Rows are points. The last column is the point's height on a tilted bowl or saddle (a function of degree 2), plus a little noise. Count its main directions that bend up, bend down and stay straight.

Points (18 x 4)
[[-11   7  19  14]
 [-27  -3 -37  25]
 [ -1 -16 -11   8]
 [  7   1   6   6]
 [ -6  12  17  13]
 [ 39   5   3  12]
 [  7  -2 -24   9]
 [-53  24 -12  43]
 [-49 -25  -6  36]
 [ 21  33  26  23]
 [  9 -11  14   8]
 [ -2  -1  -5   6]
 [ 45 -31   3  23]
 [  7  40 -16  22]
 [-60  32 -32  60]
 [ -4  22  11  14]
 [  7 -23  -8   9]
 [-25  49 -17  40]]
Directions: 3 up, 0 down, 0 straight

Points (15 x 4)
[[  2  10 -14  -8]
 [  1  -9  -6 -11]
 [-60 -22  -7  32]
 [ -9  25 -56  34]
 [-27   4  22   5]
 [-16   2  15  -6]
 [ 12 -10 -43  18]
 [ 28  21   4  33]
 [-28  22  -3   6]
 [-35   2  12   0]
 [ 23  13  14  26]
 [ 48  12  -5  60]
 [  3  11  -1  -6]
 [ -3 -10  -1 -12]
 [  7 -14  -8  -6]]
Directions: 3 up, 0 down, 0 straight

Points (22 x 5)
[[ 25   6 -53   9   9]
 [-27   2  24  -4 -22]
 [  6 -23  15  42  -3]
 [-26  29 -30  17 -31]
 [-41  20  -4  33  -9]
 [-40 -10  -8  -9   4]
 [ 34   2   3 -42  25]
 [-43  29 -11 -20   3]
 [ 13 -41 -58   3  60]
 [ 23  42  21 -33  18]
 [ -1 -13 -14   9   2]
 [  4  17  -5  26  -7]
 [  9   3 -36 -41  30]
 [  1   9  14  -6 -18]
 [ -8  -7 -15 -47  30]
 [ -2  10   9 -60  31]
 [ 25 -48   5 -40  25]
 [ -7 -17 -15  26   6]
 [-17  15 -12 -10  -8]
 [-25 -16  26 -10 -27]
 [ 30  14  22  12 -15]
 [-30 -25  18  28 -10]]
Directions: 3 up, 1 down, 0 straight

Points (27 x 5)
[[-10 -24  20   3  23]
 [ 11  19 -29   1 -36]
 [ 39  -8 -16 -15 -46]
 [ -3  14 -11  -2 -12]
 [ -6 -25   4  42  51]
 [ 11 -25 -22  -2 -34]
 [-14  13 -11 -22 -30]
 [ 13  -8   6  13  25]
 [  6  -3   6  -5  10]
 [  3   0   3   1  13]
 [ -2  10  12  38  18]
 [-22   9 -11 -42 -46]
 [-13   9   1 -23 -11]
 [ -1  29 -23   3 -42]
 [  6 -19  19  12  24]
 [-16  28   6 -13 -24]
 [ -6  -1  22 -17   1]
 [ 15  -3 -29   9 -23]
 [ 30  18 -32   9 -23]
 [ 22  -3  -3  32  36]
 [  5  -6  -1 -22 -13]
 [ -9 -12  -4   1   9]
 [ -1 -15  15 -60 -60]
 [-10  -5  -1  10  16]
 [ 36  44 -21   5 -17]
 [-15  14   0 -10 -10]
 [-14  -6  -5   7   9]]
Directions: 0 up, 2 down, 2 straight

Points (48 x 7)
[[-22   6 -32  19  15  25  22]
 [-30  -2 -31   5  -2 -18  11]
 [ 23 -31 -26 -21  22 -23 -14]
 [ 16  45  22 -25  -3 -44  37]
 [ -2   4   2  14  20   1   8]
 [ -6 -17  -7  -6  -7 -23  -3]
 [ 33  23  15  -6   2  10  39]
 [ 16  14  60 -11   7 -17  31]
 [ -2 -19   8  -9  -4 -23  -3]
 [ 11   8  -8  23   3  43  16]
 [ -1  -1 -18 -22   8  33  24]
 [  1 -35  31  15  12  -7  -3]
 [  4  -9  15   5  10  -6   4]
 [ 45  21  14 -19 -11   0  42]
 [ 18  -3  12  -2   3  16  22]
 [ 18  17 -23   6   2  -1   1]
 [ 27   0   4  44  31   3  36]
 [ 39   0  18  25  47  -4  44]
 [ -7  34 -30  -1  -3  -4  -8]
 [-56 -33  27 -14 -21   5  37]
 [-29 -19  16 -20   3  21  29]
 [ 18  31 -40   9 -43 -28 -28]
 [ 20   2 -20  12  55  15  60]
 [ -9  32   5 -34 -19  -1  11]
 [-32  13 -17 -23 -18  35   4]
 [ -9  23  33 -29  11  -8  29]
 [  0   6 -50 -43   5  24  -3]
 [ 23   7  10   7 -31   7  16]
 [-25   1 -11 -28   6   7  19]
 [ -2   1  -7 -25 -14 -22  -9]
 [ -9  37  17   1 -11  -2   9]
 [ 14  -2  16   2  -7 -15   7]
 [  3   9 -20  21  42  17  43]
 [-43  31  10 -17   2 -51  28]
 [ 18  21  -2 -28 -17 -29  -4]
 [-20  14 -23  13  14 -23  10]
 [ 11  12 -21 -17 -11  35  -3]
 [ -6 -27   1  -8  -9   8  16]
 [ -4   6  16 -30  -1  -9  11]
 [  2  13  17 -16  -3  -2  12]
 [ -5  -4  -4  -1   9  -7   2]
 [-31  -4  18  14   0  -7  -6]
 [ 17   9  21  27 -25 -39  25]
 [  9 -10 -15   2  -8  -8  -1]
 [  3 -12 -17  11  32 -27   2]
 [  9  14  36 -19  12 -46   2]
 [  1 -31 -10 -13  34 -11   8]
 [-17  -7 -24  -5   1 -22   1]]
Directions: 4 up, 2 down, 0 straight

Points (48 x 7)
[[  1 -25 -15   9   9  -9   7]
 [  2   4  30 -30  -1   4   5]
 [ 26  31  12  13  31 -15  26]
 [ -2   8 -21  21 -10   9   5]
 [ -8   5   8  14   0  -4  17]
 [  9  -7 -31  11  -1  11 -10]
 [ 48   0 -24 -11  -3  26 -60]
 [  3 -10  -2 -21  -5 -17  -2]
 [ -6 -11 -15  17   3  17   8]
 [  3   3  23 -16   6  14   8]
 [-16   4   7  -4  -3  22   4]
 [ 21  20 -27  17   2  30 -32]
 [ -6 -11  -8 -27  -1 -10  -2]
 [ -8 -27 -19 -26   8   4 -10]
 [  0 -28  -3 -15  -5 -22  -5]
 [-20  14  -7  -8 -19 -17  18]
 [-31 -11   2 -14   6 -35   2]
 [-26  -7   9   3  -8  -7  18]
 [  2  14 -24  -3   1 -20   0]
 [ -3   2   0  17  -5  15   8]
 [-15 -40   5 -12  -3  13  -4]
 [ -2 -20  16   2  30 -20   8]
 [-22  -8  16 -17 -14   1   7]
 [ -8  -9 -26  24 -23  10  10]
 [-14  25  29 -23  12  35  -6]
 [-43   9   3  19 -36 -18  42]
 [  9  24  -5   4  -4  24  -9]
 [ -9  22   7  -7   8 -18  12]
 [-22 -23 -13  12 -18  -3  26]
 [  1 -49  -9 -21 -47   1 -20]
 [-11 -28 -11  22   5  -3  20]
 [-23 -14  14  50   7 -16  24]
 [  7   4  -5  -9 -15 -41  -7]
 [ 10  11  11   3  33   9  24]
 [  2  -7   1  38  -9   9   7]
 [-20   3  27  25  23  34  -1]
 [  1  -4 -23  -6 -16  44 -37]
 [  5 -36 -12   5   8  -5  -1]
 [ 33 -26   5 -13  23  -4  -3]
 [-14  27   5   7   1  16   7]
 [-60 -18  -4 -46   4 -11  -9]
 [  4   0  -5  22 -30 -29   7]
 [-12 -36  26  21  20   3   6]
 [ 13   6   2  -8  -8  16  -5]
 [-27   3  -8 -10  25   8   9]
 [  7 -19  27   0  -7 -21   0]
 [ 31 -17  14  -6  17   4   8]
 [-26 -11   8  -9  31  10   7]]
Directions: 1 up, 4 down, 1 straight

Points (68 x 9)
[[  5  20  -3 -19  -4 -21  10  27   1]
 [  2  27   1 -21   3 -23  -5 -28  -4]
 [ 11  -3  -2  12 -16 -27 -16 -14 -14]
 [-13  15  -4 -22  -2  21  40  -4  -3]
 [ -9  45  12  11  22 -35 -16 -45  -8]
 [  5 -13  13  -6  -2 -10   1 -14  -8]
 [  4  12 -16  -1 -24  27 -16  19  35]
 [ 49  13 -20  -8  40  33  -7  31 -30]
 [-13 -11 -14  11 -11 -22  -2  13  -5]
 [ 25  -5  25  36   0   5  54  -5  -4]
 [ 18 -59   5  32  -4   0 -18  -3  54]
 [  2  -7  18 -13  16 -11  14  15 -18]
 [-31  -7  33 -17  20  11   1  -7 -12]
 [-25   2 -15  23  14 -54 -40 -19  44]
 [ 15  37  -6   3 -32 -47  15  12 -27]
 [-35 -14  -1  -9   5 -16  60 -23 -32]
 [  7  -7 -22  15  47  18  -4   4 -16]
 [ -4 -29  10  15  13  20 -42  30  53]
 [ -7 -34  13 -20  -3 -46  -2  15  -7]
 [ 14 -25 -53   6  17  35   6  -8  44]
 [ 16  19  12 -31   7  -6  10  -5  -4]
 [-12  36  14  -5 -13 -11 -18 -19   2]
 [-24  -2 -12   0 -32   0   1 -33 -19]
 [ 15  -2  23  24  15  14  -7   8   6]
 [ 16  28  -8 -13   7   9  10  -9  -6]
 [  5   4  -1   3  30 -14 -27  31  33]
 [ 17  17  -2   1  16  21  34  29 -12]
 [-44  22 -13  19 -38   3 -40 -15   4]
 [-19  18  23  12  -5  -1 -16  -6   5]
 [-25   1  17   0 -28   9 -41 -35   2]
 [ 30 -19  -9  -7   0 -11   8  -8   8]
 [ -2  25   2  11 -18 -16  26  21 -10]
 [-40   2  26 -10 -23   1  11  11 -29]
 [  0 -19  20 -45 -17  10 -36  24  40]
 [-22  -9  38   4 -14 -22 -15 -17 -11]
 [ 10  31  -6  -4   6 -10  25 -17 -20]
 [ 26   8  -2 -31 -11  48   4 -29  48]
 [-12  11 -13  -7  -1  -7  13 -20 -10]
 [ 29  14   7 -21  26 -26 -18 -34  -3]
 [ 17  28  -7  38   1   7  14  17   1]
 [-11 -17  29   1  -2  -6   5  23  -3]
 [ 54   9 -33  21   8  10 -25   8  15]
 [ 40  19   5  30  44 -25 -14 -12 -43]
 [ 32  17  -3  10  19  -2   5  18 -11]
 [-13  -8  45  22   8  10   5 -19   4]
 [-21  -5  28 -23  23  19  16  14 -34]
 [ -8  50  47 -21  23  16  32   8  12]
 [-23  -9   6  12 -19  20   5  26   2]
 [ 15  17 -23   4 -15   8   0  -6   6]
 [ 56 -37  -5  -2 -14  16  17  -9  60]
 [ 27  -2   2 -55  -3  13 -13   3  38]
 [  3 -22  22  -5  20  21  -9  12   0]
 [ 37 -24 -11  -6  29  22  22  -3  -4]
 [  3  -5  -5  22  -2 -19  21  42   8]
 [ 20  35   2  16   6   8  42   5 -13]
 [  5 -18  -4  15  -2 -26 -22  -9   9]
 [ 13   8   5   4   8 -41 -11 -10  -9]
 [  9   1  19 -19  30 -27  24   1 -28]
 [-14 -15  -5  37 -12  12  14 -16  -5]
 [-30  16  44   4   9   3 -14  -6  20]
 [ 25  22 -35   2  25   0   1   2 -10]
 [ -5 -12  -1   8  22   1 -27  15  23]
 [-30 -16 -20  -2   5  -2  -7 -42  16]
 [  0  -1   4 -10  11  30  -8  24  -1]
 [-15   5  34 -22  -1 -17  37  31 -30]
 [ 20  29  17 -15 -19 -14 -31 -36   2]
 [ 28  -5   6  -2 -18   0  35  -5  -1]
 [-10  -8 -18 -15 -31 -11   4   9 -11]]
Directions: 5 up, 2 down, 1 straight

Points (62 x 9)
[[-14 -22  -2 -23   4  14 -42 -12 -17]
 [-21  -5  13  19  -1 -28   0  -2 -20]
 [ 17  -1 -29  -4 -11  24  -4   1  34]
 [ 29  35 -16  55  22  -8 -35  -3  12]
 [ 10  28   1  15  -7 -14 -13   1  13]
 [ -7  -6  23  32  11 -22   0  -3 -24]
 [-17  15   7  18   8   6  44  15 -59]
 [ -4   5  11 -29 -13  24   9  25  42]
 [ 17  18 -16 -29 -19   9 -13   6  52]
 [ -3 -30 -18  14 -10   2  -6   0  10]
 [  9   0  10  -4  -4   7   2  21   9]
 [ -6  11 -16  53   4   7   0 -23  11]
 [ 16  -5  -4   6 -15  15 -22   7  11]
 [ 22  -9   6  34  34 -12 -11 -36   2]
 [ 12  11  19 -24   5   1 -31  12 -14]
 [-21  13 -13 -27  13  40 -11  13  55]
 [-10   3 -32 -27   7  -3  -5  -9  60]
 [-11  -9  -2 -27  -4   9  10  -1  21]
 [ 13 -14 -12   2   7 -23 -16  31   9]
 [ -8 -26  11 -11  -4 -19 -14  -2   0]
 [-29  11   1  -1  -7  20 -10 -11  20]
 [ -8  21   9 -15  22  -9 -22  -9  -7]
 [ 24   6  -8  29 -11   3  27 -19   6]
 [ -2 -11  17  12 -29 -10  -1  -3  15]
 [  9   8   7 -14 -29 -36  -6   5  33]
 [ 27 -27  26  19  22  16  -5  22 -39]
 [ 29  -9  -2  34  -7  -2  -9 -13  11]
 [ -7  11  -2  -2 -18   0  -6   3  24]
 [ -5  -7 -16  26 -12  -6  12 -17  14]
 [  5 -19  -8  14  -3   1 -11 -14   7]
 [ 23   1   7  10  11   4  14 -43 -16]
 [ -9  39  19 -17 -11 -10   6  -4  -4]
 [-16  12  13   2 -12   2  12  -2  -3]
 [ -5  23  -1  -8 -15  -6  -4  -9  24]
 [-16  -9 -12 -18 -16  14  -9   6  40]
 [  9  14  22  -9  -4   2 -16   9  -1]
 [-20  40  11 -20  10   3 -14  25   4]
 [  4  -6  10  -8   4  13  13  16  -3]
 [-36  14 -13 -28   6 -26  -1 -28  23]
 [-15 -14 -15  30  14  -8  17  -3 -23]
 [ -1 -17 -24  -8  -1   6 -14  -3  23]
 [ 13  27  33 -23 -24  -8  -1 -20 -10]
 [ 21 -49  -6  24  -4   7  11  20 -22]
 [-19 -19  18 -21   3   0   4  12 -11]
 [-12  24 -12  -6   5   6  13  32  19]
 [ -3   9 -12  15  12 -11  -4  23  -3]
 [-21   7  -4   8 -20   4  25   1   8]
 [ -7 -12   7  16   8 -40  13  -2  -8]
 [-14  -2   1  -5 -23  29 -27   3  28]
 [ 25  23  -2   6   2  -9  21  -4  16]
 [-17  14 -14   4  15  10   0 -10  22]
 [ 27 -11  60   5 -12  -7  16   5  -7]
 [  9  -6 -15  -9   9   1 -14  13  12]
 [-13  -4   3 -12 -12 -12  17  -5   9]
 [ -8  10  -3  -1   4 -17   8  36  -1]
 [  6  10  -4 -10  36   4  28 -16 -19]
 [ 38   5 -18  25 -13  -4  15  11  16]
 [-14  13  13   0   1  31  11 -33  -5]
 [ 16  -1  43 -17  16  25   8  17 -32]
 [  2   8  19 -18  -3  16 -17 -28 -14]
 [  7 -22 -30 -14 -22  -6   6 -12  55]
 [ 13   1 -16  -3 -14  -5  15  15  36]]
Directions: 3 up, 3 down, 2 straight

Points (71 x 9)
[[ 10   7 -41  31  -8  -7  -2   6   0]
 [ 11 -24 -15  30  26 -18 -20 -27   7]
 [ 13  24  12 -22 -35  -6 -19   2   0]
 [-21   6  -3  -4  22  41  39 -47 -14]
 [-16  17 -33   4  -8 -13  41   3   3]
 [-26   2   6   8  -8 -10  25   7  -8]
 [  9 -11   3  -5   9   8  -8  -2  -2]
 [ 15  -5   0 -15   6  -3  -3 -10  -4]
 [ 13 -14  -5  41   4  19  10  47  15]
 [-20 -32  18 -11   0 -17  19  32 -30]
 [ 10  -2  -3 -23 -15 -41   7   5 -17]
 [ 23 -15 -38  -1 -37   4  25 -15 -20]
 [ -4  34  14  19 -13 -19 -35   4  34]
 [ -5  20  35  22   0  -7  18   7   1]
 [-22 -10 -12  13   5  -1  11  16  -6]
 [ 22  -2   4  -2  12   9  13  -8 -10]
 [  4  28 -34   9  15  15  33   0  -9]
 [ -1 -11 -39  36   6 -17 -33 -16  38]
 [  8 -23   7  38  -3   8  16  25   3]
 [ 15  -3   8   1  33 -17   3  30  11]
 [ 13  41  23  13 -50  13  -7  15 -30]
 [ 11  31   0 -37 -19  12   9  16   8]
 [ -8 -26  -4  17   8 -24 -26  13  24]
 [ 26 -40  29  -8  17  13  18 -50 -34]
 [  4 -27  18 -12  30  -1 -15  -1 -14]
 [  0   4  22  -1 -17  10  19  43 -15]
 [  1 -10  -3  -2   2  -2  11  11  -8]
 [-37  21  -5   9 -11 -20 -10  -9  19]
 [ 34  25   9  11  -2  -2  22  -3  -7]
 [ 31  12  -1 -17 -60   3  23   6 -58]
 [ 10  45  28  28  25  -7 -14  16  35]
 [ 25  22  18 -29  11 -26 -10 -29   0]
 [ 24 -11  -4   3 -12  28 -46  16  34]
 [ -6   6 -30 -45  30  16 -15 -17  20]
 [-17  -8  -5  26   3 -16  27  -5   1]
 [ -6 -20   1  24 -24  42 -10   2  -2]
 [-31 -27   5 -29  -5 -10  26   1 -26]
 [ 12  -3  18 -26  21   9  22  46  13]
 [  0  -2  25  19 -20  11   4 -35   3]
 [-25  34   3  14 -12  28 -16   3 -11]
 [-30   3  35  10  -3 -20   0  26  -3]
 [-22  -2  25   4  -3  16  21  26 -18]
 [ -5 -47 -25  13  16   1   3  26  -5]
 [  1   9  -6   6  -8  12   3   0  -4]
 [-20  35   0 -10 -22 -22 -17  10  22]
 [  7  33   2   2   6   0  -2 -13   6]
 [-20  26  -6  17  56 -14 -24   1  14]
 [ 14 -14   3  17 -11  -2  13  37  -9]
 [ 11 -27 -11 -23   9  22  -4 -11  -2]
 [ 13  11 -36  45  20   3 -11  -7   1]
 [  8  23  11   9   9  21 -13   4   9]
 [ -7   4   2  16  12  14  -2  21   2]
 [-23   5   5  -8   8  -7  -4 -20   5]
 [ -4   1  28 -21   6 -10 -37   8  30]
 [  7   7  10  21  13  10 -19  -8   8]
 [ 21   4   6 -20  17   0   1  46  22]
 [ 12 -37  40 -18 -28  -4  23  23 -60]
 [ -8 -17  26 -32 -23   0  -5  24 -24]
 [ -8 -12 -24 -16 -12  27   1 -12   2]
 [ 17  49  38  39 -10  14  24   9   8]
 [ 25 -52  -5   2  12 -30 -28 -26  -5]
 [  7 -19   1  -3  13 -13  21  -3 -20]
 [-12 -15 -22   5  -9   4   1  -1  -4]
 [-23   5  -6 -31  -3 -14  13  -7   8]
 [-18  26   8  15  17  -1  -3   6   8]
 [ -5  16 -34  27  -9  36   5   2 -21]
 [ 13  37  17  16  -6  -2 -23   7  21]
 [ 14  -2  18 -30  -6   3  -9  -8   1]
 [-12   6   7  10  -9  17 -13  -3   0]
 [-14 -19  35  17 -38   2  -7  15 -30]
 [  7   3  28 -24 -39 -27   8  12 -42]]
Directions: 4 up, 3 down, 1 straight

Points (61 x 9)
[[ 31 -35  12   3  22  -8  -9 -10  10]
 [  1 -26  -5 -14   0  27  23  -8  13]
 [ -2 -16  10 -22 -18 -24   7   4  11]
 [ 12   3  16   3  18  -4  14 -15   3]
 [ -9   6  13 -22   8   2  -4  22   5]
 [  7   2   0 -18  11  16  11 -19   8]
 [ -3 -17  19   9   1  30 -24 -25  10]
 [ 25   0  -7   9  24 -16 -37  14  32]
 [ -8  17  10   4  18 -24   2  -5   9]
 [ -2   5  -9   6   8   9 -33 -22  29]
 [  6   0 -13  17 -20  -3  -3  22  15]
 [ 10   1 -25  -3   0 -26   0  14   3]
 [-18  23  -3  -5  22 -16  16 -14   9]
 [-28  60   4 -17 -10 -25  -6  21  37]
 [ 12  -7  21   0  -3  12  32  -3   6]
 [  5   1 -21 -23  21   4 -23  18  10]
 [  1  15  23 -10 -24  38  27 -35  11]
 [  2  -4 -12 -42   5 -32  14 -33  26]
 [ 10  12  17 -23   2  28  -4  20  19]
 [ 20  -9   6   0  26  -5  11   6   1]
 [  8 -22  -7   9 -11  12  -9   9  15]
 [  6  -6   2  14  37   5  23  10   7]
 [  0  -2  -8 -15   3 -19  -5  -8   6]
 [ 31 -22  -6   7 -48  -2 -12 -16  60]
 [ 11  -1  20  -6  24  -1 -24 -15  13]
 [ 18 -29 -23 -33  15  19 -12  -8  23]
 [ -3   0   9  22  13  11  -1 -14   5]
 [ 18  -1 -16 -15 -17 -21 -17  12  25]
 [  4 -12 -13  -2 -28  -1 -36 -11  40]
 [ 10 -24  12 -15   6   0  18  10   3]
 [ -6 -40 -15 -33   0  17   5 -37  37]
 [-19  20   4   1  -4  14  -8   2   0]
 [  2  16  -9 -10 -36 -19   6  24  22]
 [ -7  24  37   5   7   2 -14  15  10]
 [-43 -36 -21 -16  20   3 -22   0  33]
 [ 10  -6  -2  10  -1 -34  -1 -16  17]
 [-38  -1  10 -15 -11  30   3  -7 -11]
 [ -2  -7   5  -1   4  25   3  10   3]
 [  4   4  24  22 -27 -11   9  -9   3]
 [-33 -14  46 -23  -3 -26   9 -17  -8]
 [  6 -26 -12   2  14 -33  10 -18  10]
 [ -2  21   0  -3 -16  14  33  -2   6]
 [-10   9  -8 -12  -7 -27  14   3   4]
 [-32   9   9 -14 -14 -24  15   1   2]
 [ 11   5   5   2 -14  -1 -14  20  17]
 [ 25  -4  -7   9  20 -14 -23  26  20]
 [ -4   8 -21   5  10   5  18   4  -4]
 [  5   0 -32  -7  12 -12   0 -15   4]
 [ 25  10  18 -24  25   1 -10   4  19]
 [ 13   6 -16 -28  14  -5   6 -10   4]
 [  1   7  16  32 -39  -1 -17   3  18]
 [-24   4   5   2   4  -5   5  14  -3]
 [-19  38 -22  -8   8   4   8  11   0]
 [-24  24  16  11 -25  -8  21  21   1]
 [-15 -23  -9  10 -11  -5 -30  14  24]
 [  8 -20  -1  35 -43   0  23  -3  34]
 [  0  33 -10   9   1 -37   6  17  23]
 [  2 -26 -26   9  -1  -7 -22 -10  25]
 [  6   1   6 -21 -34 -10   4  14  18]
 [-16  29  -9   4  12  17 -41 -12  41]
 [-42 -15   3   4   6  35 -23  -6  13]]
Directions: 6 up, 1 down, 1 straight
